Each point is reached from the start by the listed moves, each made once or not at all, plus a little noise. Is the number of moves made odd or even? Then give how often each move was made.
In the rows, 128 means zero.

Moves:
(1): [93 81]
(2): [123 102]
Start: [127 127]
Points:
[127 127] => even (0, 0)
[88 54] => even (1, 1)
[91 79] => odd (1, 0)

Moves:
(1): [115 123  96 124  91 105 148 109 138]
(2): [120 145 110 101  92 148  97 117 150]
(3): [ 88 154  62 103 119 107  81 120 141]
(4): [111 128 106 152 110 158 109  97 116]
(5): [138 109 141 117 137 140 149 126  89]
(6): [108 155 119  97 144 141 135 114 147]
(7): [151 152 105 126 126 128 129 129 138]
(8): [135 143 123 135 125 141 161 184 138]
Start: [133 110 141 140 150 114 143  95  94]
Points:
[ 86 168  38  93 145 145 113  39  79] => odd (0, 0, 1, 1, 1, 1, 1, 0)
[ 92 193   7 121  83 153  85  98 132] => odd (0, 1, 1, 1, 0, 0, 1, 1)
[144 121 137 109 119 158 166 140  88] => odd (0, 1, 0, 0, 1, 0, 0, 1)

Moves:
(1): [126 126 105 114 104 129 138 129 137 106 128 126 135 141 121 134 132 151
 106 148 108]
(2): [119 116 155  96 117  98 122 148 132 122 125 130 117 118 130 138 130 138
 142 124 143]
(3): [139 145 151 123  96 121 113 146 131 120 151 125 128 116 114 135 121 124
 140 124 106]
(4): [118 135 126 137 141 121 127 107 109 128 112 140 113 121 139 134 149 123
 150 114 111]
(5): [102 144 110 149 128 118 118 130 121 129 136 124 144 116 128 134 143 138
 124 142 136]
(6): [116 119 143 136 128 135 124 119 134 120 161 141 137 124 103 108 136 123
 126 113 134]
(7): [126 128 134 116 127 125 135 131 110 117 116 129 113 140 123 120 128 149
 117 145 116]
(8): [ 99 131 111 120 114 116 137 129 133 135 138 121 134 128 126 118 102 116
  98 136 116]
(9): [113 123 133 135 153 148 130 111 141 144 138 155 164 140 126 113 123 110
 108 133 127]
(10): [126 114 147 111 123 129 114 121 136 136 135 126 123 109 131 127 104 127
 132 135 127]
(11): [131 143 117 149 132 133 129 130 125 113 109 118 126 145 142 133 105 129
 134 123  90]
(12): [129 134 108 156 119 125 123 122 121 124 149 137 146 131 139 150 131 124
 118 117 166]
(13): [125 136 131 129 138 137 126 128 128 134 129 130 122 129 128 149 130 134
 138 131 122]
(14): [137 136 144 156 128 123 126 124 148 130 131 121 136 140 123 114 130 103
 131 122 111]
(15): [109 124 126 120 146 120 134 133 120 144 148 143 129 115 143 128 146 141
 119 127 146]
(16): [144 114 114 132 118 127 120 137 115 125 143 129 140 128 120 151 145 141
 133 123 145]
(17): [111 119 129 146 109 147 141 133 124 136 143 133 154 104 124 125 118 134
 135 138 115]
(18): [109 128 130 117 126 124 123 138 124 139 126 136 114 128 138 124 137 133
 122 115 132]
Start: [114 151 124 131 131 112 107 129 136 119 123 114 101 149 131 125 123 135
 110 165 124]
Points:
[ 25 193 137 204 131  91  78  97 128 127 214 155 156 133 132 102 102 105
  68 160  77] => even (0, 0, 1, 1, 1, 1, 1, 1, 1, 1, 1, 1, 0, 1, 1, 0, 0, 0)
[ 24 162  71 124 119 107 112 126 153 132 149 136 153 160 131 108 119 144
  27 200 105] => odd (1, 0, 0, 0, 1, 0, 0, 1, 1, 0, 0, 0, 0, 0, 0, 0, 0, 1)
[ 31 159 124 158 135  88  87 139 124 136 189 124 110 144 128 122 118 157
  79 171  92] => odd (0, 0, 0, 0, 1, 1, 1, 1, 0, 1, 1, 0, 1, 1, 1, 1, 0, 1)
[ 40 140 166 112 152 120 118 127 109 143 116 171 105 133 143 134 144 157
 126 168  98] => odd (0, 1, 0, 1, 0, 0, 1, 0, 1, 0, 0, 0, 1, 0, 0, 0, 1, 1)
[ 68 122 222  99  90 118  88 141 150 122 199 159 140 103  84  91  90 147
 111 180  95] => odd (0, 1, 1, 0, 0, 1, 1, 0, 1, 1, 0, 0, 0, 0, 0, 0, 1, 0)
[ 45 188  71 186 114  91  99 124 153 118 176 106 145 150 158 160  94 146
  57 192  92] => odd (1, 0, 0, 0, 1, 0, 0, 1, 0, 1, 1, 1, 1, 1, 1, 0, 0, 0)
[ 61 168 160 171 121 117  65 109 150 136 187 149 132 148 117 125  99  87
 114 126  41] => odd (0, 0, 1, 1, 0, 1, 0, 1, 1, 1, 1, 0, 1, 1, 0, 1, 0, 1)
[ 26 176 116 190  80  86  71 142 110 165 230 141 144  74 152 180 143 135
 113 152 123] => even (0, 0, 1, 1, 1, 0, 0, 1, 0, 1, 0, 1, 1, 1, 1, 1, 1, 1)
[  7 161  53 202 127 120 109 138 106 159 203 159 199 133 163 146 120 149
  46 168 146] => odd (0, 0, 0, 0, 1, 0, 0, 1, 1, 0, 1, 1, 0, 0, 1, 1, 1, 1)
[ 32 165  60 194  93 124 113 118 111  94 170 124 154 130 111 159 127 170
 101 183  49] => odd (1, 0, 0, 1, 1, 1, 0, 1, 0, 0, 1, 0, 1, 0, 0, 1, 1, 0)

Moves:
(1): [151 114 129 132 120 118 110 120 123 123 128 113 139 136 157 125 118 124
 136 127 137 114 116 138 131]
(2): [138 140 120 129 129 143 136 144 135 143 132 161 128 121 147 121 135  97
 134 119 134 119 132 124 126]
(3): [138 132 149 128 114 125 126 131 135 110 128 121 127 114 130 118 118 138
 120 131 120 121 115 140 123]
(4): [119 117 133 137 140 126 116 131 127 114 128 120 125 121 132 124 122 131
 132 140 140 133 135 121 133]
(5): [148 139 114 139 128 149 123 138 154 137 121 107  98 126 144 131 148 113
 114 125 116 126 129 117 140]
(6): [107 130 123 142 152 137 116 121 115 136 142 125 137 133 131 121 118 120
 124 156 134 135 134  95 141]
(7): [130 125 124 127 128 132 111 126 153 141 150  91 122 122 133 117 136 136
 140 134 124 130 125 119 145]
(8): [101 130 106 105 121 133 112 118 151 127 128 132 114 130 133 118 142 142
 138 121 122 115 125 124 108]
(9): [124 129 137 129 145 134 120 134 129 125 142 142 118 131 130 142 102 148
 133 153 113 143 140 113 143]
(10): [105 117 139 120 162 118 140  95 132 119 135 140 140 129 106 121 111 149
 134 140 116 123 120 144 115]
(11): [113 144 124 124 144 123 118 111 141 134 144 115 122 126 126 135 119 148
 130 142 146 135 142 108 124]
(12): [119 127 105 140 115 125 132 121 125 108 127 138 127 125 132 117 148 133
 135 118 141  99 117 139 126]
(13): [128 131 131 117 148 123 114 120 113 111 125 149 128 120 118 127 126 147
 139 135 125 109 129 138 124]
(14): [116 128 136 104 114 116 132 113 148 145 140 104 118 129 114 138 129 132
 141 117 124 112 113 122 119]
(15): [130 138 137 112 126 110 117 152 136 122 123 118 117 125 153 134 136 141
 142 127 109 115 137 140 129]
(16): [133 132 141 108 136 127 129 139 121 126 122 124 116 121 144 129 129 153
 142 105 130 105 119 138 127]
(17): [146 144 153 104 133 127 121 143 126 124 126 124 125 114 146 137 110 133
 128 123 116 135 134 140 155]
(18): [135 118 132 134 139 119 121 137 107 108 131 127 145 123 130 139 118 125
 126 131 128 134 106 138 119]
(19): [128 113 121 129 120 135 150 115 115 133 120 125 140 119 127 133 130 126
 134 135 130 121 121 131 127]
(20): [125 124 133 137 139 126 116 152 132 128 123 134 136 123 132 145 120 127
 115 126 120 128 151 119 137]
(21): [125 120 127 120 123 141 127 128 119 125 135 137 126 133 129 131 137 117
 127 123 133 118 138 139 120]
(22): [128 124 141 111 136 116 125 130 128 126 136 135 135 121 130 130 123 136
 126 134 124 131 130 117 131]
(23): [ 97 122 140 126 143 119 111 101 123 144 132 152 124 130 127 129 124 152
 133 157 135 128 119 128 130]
(24): [136 133 121 110 137 107 140 119 118 140 138 129 104 103 118 131 106 140
 123 141 110 133 117 136 123]
Start: [118 117 122 138  84 127  98 110 115 133 129 109 123 147 102 139 103 131
 132 126 109 137 117 116 121]
Points:
[175 135 137  92 114 101  54 117  92  65 148  93  75  80 174 179  54 197
 152 174  74  75  95 169 142] => odd (1, 0, 1, 0, 1, 0, 0, 0, 1, 0, 1, 1, 1, 0, 1, 0, 1, 1, 1, 0, 1, 0, 0, 1)
[119  77 145 129 164 118  70 110  90 136 167 101 183 116 162 141  60 148
 164 154 103  97  92  96 138] => even (1, 1, 0, 0, 0, 1, 1, 0, 0, 1, 0, 0, 0, 0, 0, 1, 0, 1, 1, 1, 0, 1, 0, 0)
[146  70 179 100 150  86  71  91  55  60 139 119 153  72 120 162  11 183
 135 174  75  97  92 190 114] => odd (1, 0, 1, 1, 0, 0, 0, 0, 0, 1, 0, 0, 1, 0, 0, 0, 1, 1, 1, 1, 1, 0, 0, 1)
[ 83  96 131 124 148  91  94  76 149 118 203  89 111  70  96 158  32 199
 165 188  93 102  88 104 112] => odd (0, 1, 1, 1, 0, 0, 1, 0, 1, 1, 1, 1, 0, 1, 0, 0, 0, 1, 1, 1, 0, 0, 0, 1)
[137 129 145  80 199 103  23 123 128 111 210  78  72  82 216 150  43 199
 182 185  83  89 113 104 172] => odd (1, 1, 0, 1, 1, 1, 1, 0, 1, 1, 1, 1, 0, 0, 1, 1, 1, 1, 0, 0, 1, 1, 0, 1)
[ 95  99 170  69  91  93  42  98 123 119 140 117 101 121 185 142  74 235
 186 158  79  74  85 136 119] => odd (1, 0, 1, 0, 0, 0, 0, 1, 1, 0, 0, 0, 0, 0, 1, 1, 0, 0, 1, 0, 0, 1, 1, 0)
[ 79 110 117 106 123 111  60 105 167  90 135  83  96 115 119 158  97 167
 147 117  80  94  95 125 116] => odd (0, 0, 0, 1, 1, 0, 0, 1, 0, 1, 0, 1, 0, 1, 0, 0, 1, 1, 0, 1, 0, 0, 0, 0)
[120 107 158  50 167  82   7 117 146 118 166 131  75  76 187 136  89 221
 176 151  43  37  80 168 100] => even (1, 1, 1, 0, 1, 0, 1, 1, 0, 1, 0, 0, 1, 0, 1, 1, 0, 1, 0, 1, 1, 1, 1, 1)
[164 117 162 113 123  87  68 178 112  72 136  93  82  55 171 187  45 187
 126 176  36 120 114 129 172] => even (0, 0, 1, 1, 1, 0, 0, 0, 1, 0, 0, 1, 0, 0, 1, 0, 1, 1, 1, 1, 0, 1, 0, 1)

Moves:
(1): [132 135 123 143 139 124 121 122 128 125 135 119 113 129 134 140 127 128
 125 125 116 143 127 138 129]
(2): [115 134 134 126 109 116 116 125 137 111 153 129 131 118 124 123 126 133
 144 123 137 120 123 137 123]
(3): [133 111 124 142 122 128 109 144 118 132 135 136 110 128 133 128 134 115
 131 113 121 123 112 127 118]
(4): [145 133 112 104 127 148 127 132 121 131 126 121 130 119 130 140 139 107
 147 123 117 131 122 141 134]
(5): [128 136 143 142 123 115 125 120 139 146 128 137 136 135 127 126 120 145
 152 130 123 115 122 124 132]
(6): [132 101 136 122 129 124 130 140 127 106 129 136 135 114 127 143 121 133
 120 141 121 132 117 129 113]
(7): [107 101 130 110 140 134 135 141 117 127 124 129 139 117 111 142 127 125
 119 133 137 111 116 143 127]
(8): [154 127 116 126 136 129 128 128 120 131 118 118 119 115 128 130 133 114
 115 121 124 108 139 132 137]
(9): [150 115 131 126 137 152 122 136 134 111 102 124 133 127 123 133 129 112
 123 119 146 125 111 129 119]
(10): [118 118 145 124 119 125 136 120 133 135 130 131 136 110 138 126 120 137
 146 117 151 131 141 117 117]
(11): [138 115 100 126 140 149 124 134 126 126 134 122 126 125 132 119 114 124
 122 124 135 123 136 141 127]
(12): [114 122 135 131 127 115 109 133 113 110 147 129 126 125 118 125 121 121
 147 133 125 141  94 124 129]
(13): [137 120 139 122 122 124 131 131 147 127 128 134 129 136 118 126 126 136
 125 106 121 148 148 139 140]
(14): [126 121 116 123 126 139 135 129 143 141 128 126 116 127 131 120 130 110
 122 136 130 118 131 133 143]
(15): [132 143 109 143 148 125 141 139 124 136 118 118 124 126 127 134 116 110
 133 111 106 125 122 121 125]
(16): [141 128 118 108 129 115 122 143 135 130 111 121 122 126 122 141 125 132
 124 135 132 136 127 132 126]
(17): [124 124 122 147 132 133 120 134 121 106 132 121 112 123 106 129 137 136
 137 142 118 129 120 118 118]
(18): [131 123 131 118 113 137 148 123 110 109 128 145 121 141 115 151 122 116
 127 121 160 131 124 131 132]
(19): [131 126 122 127 134 135 115 128 127 127 123 139 125 126 132 136 128 120
 122 114 115 125 134 113 142]
(20): [118 131 124 131 138 122 123 124 133 130 118 131 134 140 129 122 124 121
 131 135 134 128 136 142 133]
(21): [139 132 117 119 131 136 141 121 119 135 116 133 122 125 139 116 137 136
 116 120 140 114 119 138 133]
(22): [112 140 121 154 121 109 136 153 135 124 132 132 138 129 118 138 141 130
 147 128 134 150 127 109 148]
(23): [126 145 143 125 148 136 115 155 129 134 143 131 114 113 118 127 127 116
 120 136 130 123 142 149 135]
(24): [142 129 127 132 144 110 132 129 134 135 136 131 132 138 120 135 137 118
 135 120 136 133 119 125 127]
Start: [109 106 143 122 132 144 126 138 124 132 118 124 127 126 109 140 102 123
 142 106 123 139 116 135 106]
Points:
[149  61 117 116 147 166 168 192 134 156  80 169 129 116  77 198 113  48
 196   7 168 127  71 135 152] => even (0, 0, 1, 1, 1, 0, 1, 0, 1, 1, 0, 0, 1, 1, 1, 0, 0, 1, 1, 0, 1, 1, 0, 1)
[187  69 114 110 145 114 109 193 153 104  96 131 118  87 100 186 128  85
 181  43 160 167  93 179 111] => even (1, 1, 1, 1, 0, 1, 0, 1, 1, 1, 0, 0, 1, 0, 0, 1, 0, 0, 0, 1, 1, 1, 0, 1)
[203  60 113  93 188 167  96 212 129 134  80 140  74  86 105 169 122  48
  88  84 139  94  89 162 117] => even (0, 0, 1, 0, 0, 1, 0, 1, 1, 0, 0, 0, 0, 1, 0, 1, 0, 0, 1, 0, 1, 0, 1, 1)
[119  77 103 101 203 162  90 202 130 115 113  86  98  59  82 159  56  41
 151  91 161 108  98 211 112] => odd (1, 1, 0, 0, 0, 0, 1, 1, 1, 1, 1, 1, 0, 1, 1, 1, 0, 0, 0, 1, 0, 0, 1, 0)
[122 116  98 199 156 113 143 181 132 165 118 133  93 131  85 142 128  99
 191  83 106 124  63 107 126] => even (0, 0, 1, 0, 1, 0, 0, 0, 0, 0, 0, 0, 0, 1, 1, 0, 1, 0, 0, 0, 1, 1, 0, 1)
[147  91  66 112 174 158 165 160 112 157 103 133 118 130  85 183 115  60
 166  87 172 107  99 197 170] => even (1, 0, 0, 1, 1, 0, 1, 1, 0, 0, 1, 0, 0, 1, 0, 0, 0, 1, 0, 1, 1, 1, 0, 1)
[120 107 149 146 154 139 145 187 109 117 121 143  91 107  42 182 118 124
 147  89 145 131 121 176 157] => even (1, 0, 0, 0, 1, 0, 1, 1, 0, 0, 0, 0, 1, 0, 0, 0, 1, 1, 0, 0, 1, 1, 1, 0)
[131  86  86  64 167 187  85 194  86 112 126 143  77  96  93 190  95  58
 138  72 161 110 100 231 126] => even (1, 1, 1, 1, 0, 0, 1, 0, 0, 0, 1, 0, 0, 0, 0, 1, 0, 1, 1, 1, 1, 0, 1, 0)
[154  97 123  63 170 170 120 182 106 128  78 149  96 105  49 188 110  91
 142  85 138 102 129 203 160] => even (0, 0, 0, 1, 1, 0, 1, 1, 0, 0, 0, 0, 1, 0, 0, 1, 1, 1, 1, 1, 1, 0, 1, 0)
[165  68  94 178 207 173  99 227 125  99  91 131  78  71  92 165  95  70
 136  38 113 144 128 158 119] => odd (1, 0, 1, 0, 0, 1, 0, 1, 1, 1, 1, 0, 1, 0, 1, 0, 1, 0, 1, 1, 1, 1, 1, 0)

Moves:
(1): [121 133 123 141 133 125 126 119 131 139 140 118 123 131 125 130 130 127
 122 125 112 132 124 135 124]
(2): [120 139 131 135 133 130 128 119 131 130 120 120 157 134 127 126 134 131
 130 129 119 132 115 134 142]
(3): [127 102 134 122 115 135 120 129 130 134 130 103 143 127 141 114 120 128
 108 136 138 125 133 141 133]
(4): [135 125 141 133 124 135 125 114 147 126 122 142 130 152 126 150 122 139
 120 120 130 130 145 141 147]
(5): [110 131 134 127 141 129 117 115 139 135 128 143 134 134 141 138 141 120
 119 114 140 130 134 134 133]
(6): [119 120 107 130 123 137 142 130 136 129 147 150 118 138 126 143 131 119
 133 106 148 128 133 133 147]
(7): [134 134 122 133 126 134 126 123 127 122 129 126 132 116 130 120 133 135
 120 140 125 126 128 130 130]
(8): [141 130 139 125 128 137 133 125 150 134 117 120 143 130 134 140 140 116
 132 141 128 116 132 133 132]
(9): [113 126 126 130 123 124 125 132 144 127 117 132 137 127 120 136 115 131
 123 129 118 117 144 132 123]
(10): [123 130 124 124 123 120 126 118 141 118 126 135 141 126 130 136 124 128
 122 124 132 125 124 125 121]
(11): [126 127 135 114 135 119 118 127 128 125 134 122 143 133 126 129 123 122
 120 146 120 129 120 139 133]
(12): [123 148 127 140 121 119 130 124 133 142 130 116 145 130 126 130 140 138
 141 122 133 116 129 129 126]
(13): [119 132 121 134 141 130 123 127 135 125 118 132 137 133 125 135 135 129
 129 129 134 119 136 131 120]
(14): [115 125 141 126 133 117 138 129 138 141 133 113 126 126 118 127 128 136
 133 130 145 143 119 127 132]
(15): [127 139 148 113 131 131 143 114 137 116 141 123 113 143 126 125 138 132
 122 135 116 118 119 132 127]
(16): [136 111 120 138 133 130 116 112 128 114 133 150 131 124 111 130 134 143
 113 118 115 119 125 140 124]
(17): [136 134 128 138 128 135 141 124 128 141 129 129 129 124 135 136 134 147
 125 130 131 104 137 127 110]
(18): [136 132 122 115 123 133 128 124 135 139 119 136 131 141 128 119 146 120
 119 137 121 120 128 126 126]
(19): [120 121 125 152 117 123 140 134 140 132 134 116 133 128 120 148 120 132
 158 153 127 130 142 106 107]
(20): [133 147 136 141 134 131 135 130 127 137 119 128 129 115  96 153 134 119
 118 135 107 114 131 133 132]
(21): [134 125 126 122 125 133 131 131 123 116 131 130 125 132 138 128 139 129
 131 130 127 128 123 129 124]
(22): [138 109 123 109 131 135 126 122 124 125 120 120 125 116 122 155 118 146
 135 114 139 127 118 116 139]
(23): [129 116 117 136 131 118 138 131 120 132 114 118 129 122 125 130 125 126
 127 129 125 128 134 129 134]
(24): [140 138 123 119 127 128 141 122 121 130 146 122 137 132 127 136 145 130
 146 124 137 140 141 124 133]
Start: [147 106 140 122 117 124 122 119 130 129 134 125 117 122 127 121 117 128
 132 141 136 124 127 131 127]
Points:
[158 113 196 102 128 148 135  90 168 145 139 101 151 136 141 157 162 119
  84 185 121  64 131 174 128] => even (0, 0, 1, 0, 1, 0, 0, 1, 0, 0, 1, 0, 0, 0, 1, 0, 1, 0, 0, 1, 1, 0, 0, 0)
[130 120 117 141 122 104 125  79 157 150 112  81 196 102 115 169 114 181
 115 150 110  79 119 147 129] => even (1, 1, 0, 0, 0, 0, 1, 0, 1, 1, 1, 1, 0, 0, 0, 0, 1, 0, 0, 0, 0, 1, 1, 0)
[136 125 171 139 162 128 149  56 169 124 130 136 158 160  78 192 184 152
 110 125 125 118 141 176 166] => odd (0, 1, 0, 1, 1, 0, 0, 0, 0, 0, 0, 0, 1, 1, 1, 1, 0, 0, 0, 1, 1, 0, 1, 1)
[149 129 119 103 129 140 118  47 213 154 144 146 191 170 130 218 180 135
 129 118 171  96 153 163 175] => odd (1, 0, 0, 1, 1, 1, 1, 1, 0, 1, 1, 1, 1, 0, 0, 0, 0, 1, 0, 0, 0, 1, 0, 1)
[141 119 132 143 118 131 172  98 180 111 149 132 144 156  76 217 143 137
 141 182 115  96 187 153 147] => even (0, 0, 0, 1, 0, 1, 1, 0, 1, 0, 1, 0, 1, 0, 1, 0, 0, 0, 1, 1, 1, 0, 1, 1)
[119 123 149 179 132 111 154  78 176 156 167  99 130 137  89 157 152 188
 149 159 124  80 134 135  76] => even (1, 0, 0, 0, 0, 0, 0, 0, 0, 0, 0, 1, 1, 1, 1, 1, 1, 0, 1, 0, 0, 0, 0, 0)
[177 134 141 107 147 143 138  51 146  92 142 124 178 114  85 193 173 183
 107 161 102  69 107 155 128] => even (0, 1, 0, 0, 0, 0, 1, 0, 0, 1, 1, 0, 1, 0, 1, 1, 1, 0, 0, 1, 1, 1, 0, 1)
[126 118 161 173 106 127  95  45 241 164 111 111 249 152  88 199 152 138
  77 191  81  62 160 187 141] => odd (1, 1, 1, 1, 1, 0, 1, 1, 1, 1, 1, 1, 0, 0, 0, 1, 0, 1, 1, 1, 0, 0, 0, 0)
[142  88 152 120 100 154 140  72 233 132 137 133 164 175 111 153 175 161
  90 151 149  65 156 190 153] => odd (0, 0, 1, 1, 0, 1, 1, 1, 1, 0, 0, 1, 1, 1, 1, 1, 0, 1, 0, 0, 1, 0, 0, 0)
